Each point is reached from the start by the listed moves, each made once or not at all, plus a little noise. Is the number of moves made odd or even? Then give how often each move was made.

Moves:
(1): 3.7, -0.4
(2): 0.8, 4.7
Start: -2.7, 1.1
Points:
-3.0, 1.0 -> even (0, 0)
0.4, 0.5 -> odd (1, 0)
-2.4, 6.1 -> odd (0, 1)

Moves:
(1): 4.1, 1.8, 0.9, -0.1, -0.3, -1.0, 1.0, 0.3, 1.3, -0.2, -0.2, -0.3
(2): -2.9, 6.3, 1.5, 1.2, -0.8, 0.5, -1.5, 0.3, -1.0, 1.5, -0.5, 0.6
(3): -1.0, -1.8, 3.7, 1.4, 0.4, 0.5, 0.2, -1.1, 0.5, -2.2, -0.8, 0.7
(4): 1.1, -0.1, -0.3, 5.5, -0.2, -0.5, 0.1, -1.2, 0.2, 0.3, 1.7, -1.4
(5): -0.7, 0.6, 0.7, 0.0, 4.8, 0.7, 0.5, 0.1, -0.7, -1.3, 0.0, 1.7
(6): 0.5, 0.2, -0.1, 0.7, -1.0, 4.3, 0.4, -1.5, 2.8, -0.7, 0.3, 2.2
(7): -0.3, 0.9, -1.3, 0.2, -2.0, 2.9, 5.0, -0.2, -2.6, 0.0, -2.0, 1.2
(8): 1.0, -0.1, 0.3, 0.9, 0.0, 0.4, -0.4, 3.0, -1.0, 0.4, -1.3, 0.4
(9): -1.4, -0.5, -0.5, 0.9, 0.0, -0.5, 1.3, 0.7, 2.9, 0.4, -0.7, 0.7
Start: 0.1, -0.8, 1.2, 0.3, 0.8, 0.0, -0.8, -0.7, -0.1, -0.4, 1.0, 0.5
Points:
2.9, -0.2, 4.9, 9.1, 3.7, 2.6, 7.0, 1.0, 0.4, -2.6, -2.5, 3.4 -> odd (1, 0, 1, 1, 1, 0, 1, 1, 1)
1.0, 8.4, 4.5, 2.1, 3.8, 4.5, 0.0, -1.8, 2.5, -1.2, 0.8, 4.8 -> even (1, 1, 0, 0, 1, 1, 0, 0, 0)
-3.2, 4.3, 6.9, 9.1, 4.0, 5.3, -1.1, -3.8, 1.8, -3.0, 1.5, 4.4 -> odd (0, 1, 1, 1, 1, 1, 0, 0, 0)
-5.0, 4.4, 4.3, 4.6, -2.3, 7.9, 4.5, -2.7, 2.7, -1.4, -2.6, 5.7 -> odd (0, 1, 1, 0, 0, 1, 1, 0, 1)
0.7, 0.2, 4.8, 3.0, 3.4, 2.7, 7.3, -1.0, 1.4, -3.7, -3.0, 4.6 -> odd (1, 0, 1, 0, 1, 0, 1, 0, 1)
0.7, 7.7, 2.0, 3.3, -2.7, 2.1, 4.9, 3.3, -0.4, 1.7, -3.8, 3.2 -> odd (1, 1, 0, 0, 0, 0, 1, 1, 1)
1.5, 6.3, 6.3, 4.9, -2.8, 7.6, 3.8, -0.1, -0.3, -1.3, -3.4, 5.3 -> even (1, 1, 1, 0, 0, 1, 1, 1, 0)
